Rows are points. The points of each table are mixes of a few directions, plus a little noise. Count the directions of each table, and those that both share. Where both have some left over, give the other angles between the two spaces (their principal angles), to ten degrees, smallest first.
(in the rows, 128 means zero)

First:
[[108  56]
 [116  84]
 [133 147]
 [146 194]
 [137 159]]
Second:
[[ 95 162]
 [ 74 183]
 [155 100]
 [148 107]
 [168  86]]
Directions: first 1, second 1, shared 0; angles 60

First, 7 rows:
[[173 158 141 151]
 [150  91 164 123]
 [ 59  94 119 102]
 [ 44 138 173 146]
 [166 107 121 115]
 [198 195  72 144]
 [105 115 116 114]]
Second:
[[101 133  97 117]
 [ 51 142  40  98]
 [212 114 223 160]
 [108 131 106 120]
 [109 131 106 121]
 [135 127 135 130]
 [186 118 194 150]
 [124 129 123 126]]
Directions: first 3, second 1, shared 1

First, 9 rows:
[[128 127 123 128 125 127]
 [127 123  93 127 108 118]
 [127 123  90 126 107 118]
 [127 120  65 125  92 111]
 [129 134 172 130 153 140]
 [127 121  73 126  97 113]
 [126 118  49 125  83 107]
 [130 143 238 133 190 158]
 [130 144 249 133 196 161]]
Second (9 x 6):
[[125 104  70 129 103 128]
 [127 120  63 125  91 109]
 [137 133 161 124 143 133]
 [121 111 155 136 156 155]
 [ 92 141  33 144  81  95]
 [156 147 214 114 160 133]
 [173 112 196 104 154 148]
 [123 126 195 137 175 159]
 [ 98 157  64 141  90  92]]
Directions: first 1, second 3, shared 1

First (9 x 9):
[[ 42 182  68  59 191  88 114 162  90]
 [212  77 184 194  67 166 141  95 165]
 [100 147 108 104 149 115 123 140 115]
 [167 103 154 159 100 146 134 113 145]
 [ 57 173  78  70 181  95 116 157  96]
 [137 123 135 136 121 131 130 124 133]
 [205  80 182 191  72 165 140  97 162]
 [ 81 157  95  90 163 106 119 146 108]
 [154 112 147 150 108 141 132 117 141]]
Second:
[[197 137 134 163 168  90 128 100 172]
 [177 133 137 172 152 104 130  92 162]
 [ 64 119 124  99  90 164 129 150  88]
 [192 136 136 172 164  94 129  92 171]
 [113 123 137 166 110 143 132  93 124]
 [ 43 118 117  71  81 173 127 175  72]
 [ 19 116 110  37  71 183 125 203  54]
 [107 123 133 149 110 144 131 108 119]
 [217 142 129 145 185  75 125 118 180]
 [151 133 122 107 148 110 125 148 138]]
Directions: first 1, second 2, shared 0; angles 50

First (8 x 12):
[[129 144 126 118 126 135 110 119 143 117 139 153]
 [126  75 133 158 132 103 189 157  77 166  90  41]
 [126  79 133 155 132 104 184 156  82 163  94  47]
 [129 157 125 112 124 142  95 111 155 107 149 176]
 [126  83 131 153 131 106 180 154  85 159  96  53]
 [129 154 125 113 127 140  97 113 153 108 147 171]
 [129 130 128 128 128 131 125 127 130 127 129 132]
 [131 201 121  88 122 164  43  86 198  75 181 249]]
Second, 10 rows:
[[ 95  71 109 100  49 169 161  99 162  56 125 185]
 [ 79 100 137 109 100 149 151  95 118 151  96  63]
 [146 158 155 175 164  90 136 187 132 139 145 139]
 [110  92 104  76  67 178 131  77 144  75 118 153]
 [124 179 154 178 171  90 115 170 148 157 160 163]
 [ 94 112 108 125 108 140 126  93 148 133 142 174]
 [120  86  96 137 112 123 142 110 124 134 135 164]
 [182 146 143 116 166 118 119 155  77 139  97  30]
 [175 164 122 170 188  80 102 168 116 159 157 159]
 [154 171 149  96 158 141  93 127 106 139 109  52]]
Directions: first 1, second 5, shared 1

First, 10 rows:
[[167 117 135 151 173 136  83 143 176  81 150 156  97 160]
 [ 76 133 153  61  67 165 164  36 107 182  62 186  46  63]
 [161 124 115 166 167 109 104 179 144  94 166 100 170 166]
 [ 68 140 135  74  58 141 185  68  78 195  75 134 110  69]
 [ 97 133 137  96  92 142 154  86 108 161  96 146 101  95]
 [146 132  94 177 149  81 133 211 103 116 177  38 245 166]
 [133 122 146 114 134 151 112  96 154 117 113 177  66 122]
 [117 134 115 134 114 111 148 147 101 144 134  88 177 127]
 [142 126 122 144 144 120 118 150 134 114 144 115 146 144]
 [175 118 128 164 183 125  80 164 175  74 163 139 122 171]]
Second (9 x 14):
[[149 143 205  56  89 173 166 183 148 108 131 102 126 171]
 [139 139  92 203 166  67  65  80  87 118  86 206 188  36]
 [159 145 120 134 121 165 161 140  90 111 149 139 114 130]
 [106 124 189  99 123 144 190 131 137 102 204  87 102 173]
 [ 96 154  73 160 110  82  70  96 178 131  83 122 134  69]
 [134 112 106 148 151 133 136 118  97 138 141 140 120 133]
 [127  89 138 151 179  75  72 102 102 158  80 184 191 101]
 [133 116  58 145 129 156 132 129 116 157 125 111  84 144]
 [108 131 173  57  82 163 160 168 195 127 146  58  89 189]]
Directions: first 2, second 5, shared 0; angles 80, 90

First, 10 rows:
[[145 121 173 165  95 125 127  84  73 161 101 113 117 126 196 119  92  36
  142 229]
 [114 100 115 110  86 137 182 132 116 129 138 125 104 109  83  59  16 130
  170 102]
 [133 141  95 135 133 143 137 122 145 123 125 148 135 136  90 144 123 158
  111 110]
 [135 142 162 131 149 103  84 125 110 153 122 112 129 130 215 153 196 101
  116 177]
 [109 125 126  92 134  97 132 137 101 179 122 138 122 114 180 128 144 160
  120 157]
 [146 150  92 146 123 149 137 115 148 118 130 138 119 139  91 132  99 148
  115 112]
 [123 121 142 132 147 129 111 141 145 101 130 129 153 136 111 153 180 123
  119 107]
 [129 128 133 143 156 144 105 148 174  65 144 124 158 144  75 159 193 128
  118  67]
 [111 118 112 109 131 117 144 128 114 157 115 154 140 122 126 140 134 158
  117 142]
 [134 132 130 117 125 134 124 152 151  97 155 102 106 126 112  92 103 133
  149  74]]
Second (9 x 20):
[[130 151  81 140 144 140 145 129 153 141 114 144 141 134 107 132 117 151
  121 120]
 [128 127 131 128 126 127 126 127 126 127 128 127 126 128 129 127 128 125
  129 129]
 [123 106 172 118 113 115 110 129 105 113 143 116 117 123 148 125 140 107
  133 137]
 [129 133 120 131 130 132 132 127 132 128 124 130 130 129 125 127 126 133
  127 125]
 [128  92 205 108 104 106  99 128  86 107 152 104 108 120 163 122 146  92
  140 141]
 [125 101 185 114 111 113 106 128  99 112 145 110 115 121 154 124 141 102
  135 139]
 [133 180  17 156 165 159 169 129 185 159  91 164 155 141  79 137 103 179
  114 109]
 [122  78 230 103  95  99  90 128  74  98 160  94 104 116 175 122 152  79
  143 147]
 [135 184   7 157 168 161 172 128 191 162  92 166 158 141  74 136 100 184
  112 107]]
Directions: first 5, second 1, shared 0; angles 30

First:
[[131 141 134 137 148 136 130 129 126 149  82 119 113 154 109 131 154 129
  123  89 119 124 143 122 141 126 116 110 113 151 128  99]
 [127 122  98 127 108 121 121 151 112 128 131 134 110 166 119 146 144 119
  118 137 132 126 124 138 131 132 156 159 111 131 118 125]
 [128 126 102 130 115 124 122 151 113 134 116 130 105 172 113 146 151 119
  117 123 129 125 130 135 135 132 151 153 107 138 117 116]
 [124 116 176 114 132 128 138  79 161  92 205 132 190   7 180  87  51 144
  158 182 135 139 108 120  99 123  94  96 188  81 151 184]
 [126 121 100 127 107 120 121 151 114 126 135 134 111 163 121 144 141 118
  119 139 133 127 123 138 130 132 157 161 112 128 117 129]
 [134 149 150 141 167 144 136 120 132 157  60 112 114 150 104 125 159 136
  124  68 113 123 151 115 144 122  98  88 114 161 132  87]
 [132 142 121 140 145 135 128 142 118 155  68 119  99 181  98 141 171 126
  115  81 118 121 146 125 146 127 126 120 100 161 123  89]
 [121 105 144 109 102 117 130 101 147  82 229 142 178  34 180 104  55 134
  151 207 145 140  97 132  98 128 127 136 178  73 139 195]]
Second:
[[ 85  82 183 169 103 142 143 139 113  95 109 114 131 156 148 118 174 166
   79 114 170 103 152 161 131  36 141  99 160 129  98 142]
 [177 124 109 194 139 152 106 126 128 104 173 111 131 173 166 125 138 134
  113  89 150 109 141 122 121 154 145 129 145 100 134 131]
 [137 112  78 134 140 118 129  62 115 110  97 119 167 148  55 137  75 103
  175 176 142 177  99 111 113 189 112 109 108 141 139 154]
 [168 178 112 110 132 118 115 144 149 158 169 136  99 100 157 127 106 108
  146 111  80 112 113 111 143 191 118 164 117 116 125  99]
 [ 94 139 116 144 150 117  80 135 124 134 152 121 129 132 144 131 120 151
   62  79 173 111 181  88 124 158 142 134 132 109 110 142]
 [ 71 101 146 118 134 120 136 117 116 116  88 136 145 118 100 142 140 150
  101 142 149 144 132 131 120  83 131 110 132 149 114 141]
 [165 135 165 126  85 141 165 157 142 135 141 121  96 128 165 101 147 114
  162 135  87  97 105 172 152  94 117 135 137 125 122 106]
 [118 156 103 108 155  98 111 105 136 142 127 146 126  85 105 159  88 121
  126 135  94 147  94  94 130 195 115 147 113 146 102 113]
 [164 118 114 102 143 138 163 114 130 123 103 154 140 114  98 151 142 108
  189 179  81 171  72 147 112 109 125 131 117 153 171 112]
 [102 133 150  74  97 137 132 179 127 164 123 122 115 129 142  86 150 125
  128 123 153 106 191 142 136  75 135 126 121 110 164 140]]
Directions: first 2, second 6, shared 0; angles 80, 80
